Each row of a before or after table is a point. One or more steps were done to the points. Then noise was added and the rows were shuffled. The steps act on columns, c1 being the first. What was done? A step turns or swaps two columns, mirrors them in a line or flattens them onto one, adds a multiple of one to another, or multiplies or shifts one. Angles are multiples of 10 degrees, from the lower column toward the higher: turns from -170 to 170, lines from 10 to 170 but not 90. Use the fewest steps. Two steps may share a column if one is a turn and the other turns, adds or multiplies; they go together, in the order done. Otherwise the lowest column goes first.

Before (10 x 2):
-4.9  -1.2
6.0  4.2
-3.6  -4.6
-0.8  2.6
-5.2  2.9
2.5  1.7
-1.7  -1.0
3.1  1.1
5.5  -3.9
5.9  -0.4
After (10 x 2):
1.6  -5.3
-3.4  0.4
5.6  1.5
-0.6  -2.4
-2.2  7.3
-2.4  1.1
-7.7  0.6
4.1  -2.0
-4.9  4.1
2.2  0.0
Steps: turn c1 and c2 by 140 degrees

Before (9 x 6):
-3.6  2.4  -1.8  2.1  2.4  3.9
-2.7  -1.4  4.2  -3.8  -1.5  0.2
-2.0  5.3  -2.9  2.0  -4.8  2.2
5.6  -0.5  -5.2  -12.0  4.5  2.2
-1.5  1.9  -0.2  4.1  -2.0  0.0
-2.1  -1.0  -5.7  1.2  -2.1  4.2
1.5  1.9  -4.2  2.5  2.2  5.2
-3.6  -3.5  0.8  -5.2  1.4  -5.1
-6.9  -0.9  2.3  -3.5  0.8  -3.2
After (9 x 6):
-1.5  -2.3  -1.0  -4.1  3.8  -1.7
-3.5  3.0  1.0  2.8  -4.4  4.0
-0.8  -0.3  2.6  4.4  0.7  -1.3
-2.6  1.1  7.5  1.6  -0.1  -0.8
-5.3  3.1  1.0  1.8  -1.5  -1.3
2.3  -1.5  -3.1  -5.1  -0.2  -6.0
1.3  2.3  -1.9  -11.8  -6.3  6.0
-0.6  -0.2  -1.8  -3.3  1.9  -7.5
-4.7  -2.1  2.6  1.5  -5.1  0.2
Steps: turn c1 and c6 by 60 degrees; turn c2 and c5 by -40 degrees; turn c3 and c5 by 110 degrees

Before (10 x 11):
-1.5  2.9  -5.6  0.6  -3.1  11.9  0.5  3.1  -5.3  7.5  -1.3
1.2  3.6  -5.2  -8.2  0.5  -4.3  -2.0  0.2  -4.3  4.1  -1.3
-1.3  1.3  1.7  -4.4  5.0  -7.2  -0.9  3.9  -3.4  2.8  -1.4
2.8  -0.5  -1.6  1.6  2.8  0.1  1.9  -0.6  -1.1  -1.7  -1.9
-4.0  3.1  -0.5  -1.7  1.4  -4.1  -1.6  -0.2  -5.9  -3.8  1.9
-3.9  -3.1  -4.0  0.8  0.5  -0.2  2.0  -0.9  -1.0  2.2  1.5
-1.3  -0.2  -3.5  -0.6  0.2  -6.4  0.8  5.1  0.4  -3.3  -2.4
-3.6  4.9  -2.4  1.8  -0.1  8.7  -2.7  1.6  15.9  -0.9  5.7
-0.6  1.7  -1.9  -0.9  2.3  -6.5  9.5  1.4  -5.0  -0.8  -1.9
1.2  0.9  -0.3  2.0  -2.0  -5.2  1.2  1.6  -5.4  0.6  4.3
After (10 x 11):
-1.6  0.5  -0.9  1.5  0.0  -2.3  0.4  2.0  -0.7  -4.6  -2.6
-4.6  -6.8  -2.7  1.4  1.0  -0.8  -0.9  -0.2  -0.8  -1.7  2.1
-2.4  -5.6  8.9  -2.6  -0.2  5.3  0.3  1.4  -1.7  -0.8  -0.9
2.5  -5.7  0.7  -2.3  -1.8  -2.1  1.8  0.5  1.8  0.0  3.6
-1.1  -0.6  3.8  0.1  -1.3  -0.7  1.8  -0.1  3.9  -2.4  0.9
0.0  -5.7  -0.5  2.7  -0.3  -3.0  9.0  0.3  0.5  -1.3  -4.1
-1.4  -3.2  1.3  6.0  3.2  -3.2  -0.8  1.8  -0.3  3.0  -1.2
2.9  -1.0  -0.4  2.2  -2.0  -0.2  1.6  -0.2  0.4  -2.1  -2.1
-10.8  12.5  0.6  -0.2  -1.8  3.3  -1.4  0.6  -10.0  -2.5  6.8
-0.3  -5.8  6.1  1.3  6.9  -1.6  -2.5  -0.1  -1.7  -2.4  -1.0
Steps: turn c2 and c9 by -110 degrees; add 0.7 times c9 to c1; mirror c3 and c10 in the line at 60 degrees; turn c4 and c5 by -100 degrees; multiply c6 by 0.4; turn c7 and c11 by -10 degrees; multiply c8 by 0.4

Before (12 x 20):
2.0  -5.5  0.2  4.5  1.2  1.0  -5.8  1.2  3.1  -1.2  -3.2  1.2  -3.7  -2.1  1.3  1.1  -0.2  0.0  -5.4  -0.7
-2.6  1.9  -0.9  -5.6  0.0  -4.4  3.3  -0.2  2.1  -0.8  -3.2  1.5  -2.5  -0.9  0.0  -0.5  1.5  2.1  -3.1  0.6
4.5  -3.3  -0.5  0.8  6.8  4.7  -1.7  1.5  3.1  -0.1  -1.7  4.0  1.4  -1.0  4.3  3.8  1.9  -1.4  -1.6  -2.6
-1.8  1.1  -3.9  -4.7  -3.1  -4.1  1.4  -1.0  -1.8  2.4  -1.9  1.4  -3.8  1.7  0.6  0.3  3.7  1.0  -0.8  6.6
-0.1  2.2  -5.2  2.3  -0.2  2.6  1.9  4.4  2.1  -2.9  -2.4  1.6  -5.3  -0.4  2.5  1.5  1.0  -2.6  -5.6  -0.2
-0.5  1.5  -7.1  -1.8  0.2  -1.2  1.3  3.1  2.1  -2.7  -5.9  -2.3  -5.3  3.5  2.6  4.0  -3.2  0.2  -5.8  3.0
0.7  -5.6  2.0  2.6  3.9  2.1  1.5  -2.7  4.0  3.7  -2.5  -0.6  1.9  -2.4  1.3  1.2  3.7  -3.0  2.2  -2.3
-1.1  3.7  -4.0  -1.4  -3.3  -3.1  3.1  -2.0  0.5  0.3  -3.4  3.0  -0.8  1.7  -0.7  3.4  -1.1  0.1  -5.8  3.2
1.6  -2.7  0.7  1.0  4.9  1.3  -4.2  -0.8  6.4  1.4  1.8  -0.8  3.0  -3.1  -1.0  3.5  5.2  -3.1  1.9  -1.4
-5.1  1.2  1.0  -3.7  -3.5  -1.6  -1.0  -4.1  -3.5  0.3  -2.2  -3.6  0.8  3.7  -2.9  -1.5  6.4  4.5  -2.6  4.4
-3.0  -6.0  -4.1  -1.5  0.5  2.5  -3.9  2.1  -0.1  4.9  4.6  -2.6  -0.6  7.6  -6.8  -0.1  3.2  2.0  -1.8  -3.1
-4.1  -5.5  3.9  -2.4  -3.7  -1.4  -4.5  2.4  -1.2  5.6  2.1  -4.1  7.6  4.6  -5.5  -4.3  6.2  2.5  1.2  2.1
After (12 x 20):
2.0  -5.5  0.2  1.6  1.3  1.3  4.7  1.4  2.7  0.0  4.9  1.2  -10.9  -2.0  1.8  -0.2  0.0  0.7  5.3  0.0
0.3  2.3  -5.0  -1.6  0.0  3.0  -6.3  4.9  2.3  -2.2  1.8  1.4  -16.8  -0.6  3.3  -2.7  1.2  0.9  1.4  -0.5
-2.5  1.3  -0.4  4.7  0.1  -4.5  -3.3  -0.2  1.5  0.5  1.8  1.6  -8.1  -0.9  0.7  2.1  1.6  -0.8  -3.8  0.5
4.6  -3.1  -0.2  -1.0  6.4  4.5  1.0  1.2  2.4  1.1  2.2  4.1  4.2  -1.3  4.4  -0.9  1.8  3.2  0.2  -3.3
-3.9  -5.5  3.6  -3.4  -4.3  -1.3  8.1  2.8  -1.0  6.9  -0.5  -4.2  22.4  4.7  -5.6  2.4  6.2  -4.2  -3.5  1.4
0.6  -6.1  1.9  1.0  3.6  1.7  0.8  -2.7  4.1  5.0  1.8  -0.7  5.3  -2.5  0.8  -3.0  3.4  1.8  3.4  -1.8
-0.7  4.0  -3.4  8.9  -3.6  -3.0  -6.2  -2.2  0.3  0.6  1.5  3.8  -2.7  2.1  -0.1  0.8  -0.7  3.7  2.1  3.2
-5.5  1.2  1.1  9.3  -3.7  -1.1  0.7  -4.3  -3.7  1.1  2.5  -3.7  2.1  3.2  -2.4  4.7  6.3  -1.7  -0.3  4.7
-0.3  1.4  -6.7  2.1  0.8  -1.3  -8.3  2.6  2.5  -1.3  5.6  -2.2  -16.2  3.6  1.8  -0.1  -3.1  4.1  -1.6  2.9
-1.3  1.6  -3.9  4.0  -3.6  -4.1  -4.8  -1.5  -1.6  3.8  0.8  0.8  -12.0  1.8  0.2  1.2  3.8  0.0  -3.4  6.0
1.7  -2.7  0.0  -0.7  4.6  1.7  5.3  -1.3  6.5  2.6  -0.7  -0.7  8.9  -3.5  -1.4  -2.8  5.2  3.5  0.6  -1.9
-3.7  -6.8  -3.9  -0.3  0.8  1.9  3.0  2.2  0.0  5.0  -2.5  -2.1  -1.6  7.8  -6.9  2.0  3.9  0.0  -2.2  -2.8
Steps: turn c7 and c11 by -160 degrees; add 0.7 times c3 to c7; add 1.5 times c8 to c19; turn c4 and c19 by 110 degrees; shift c10 by 1.0; multiply c13 by 3; swap c16 and c18
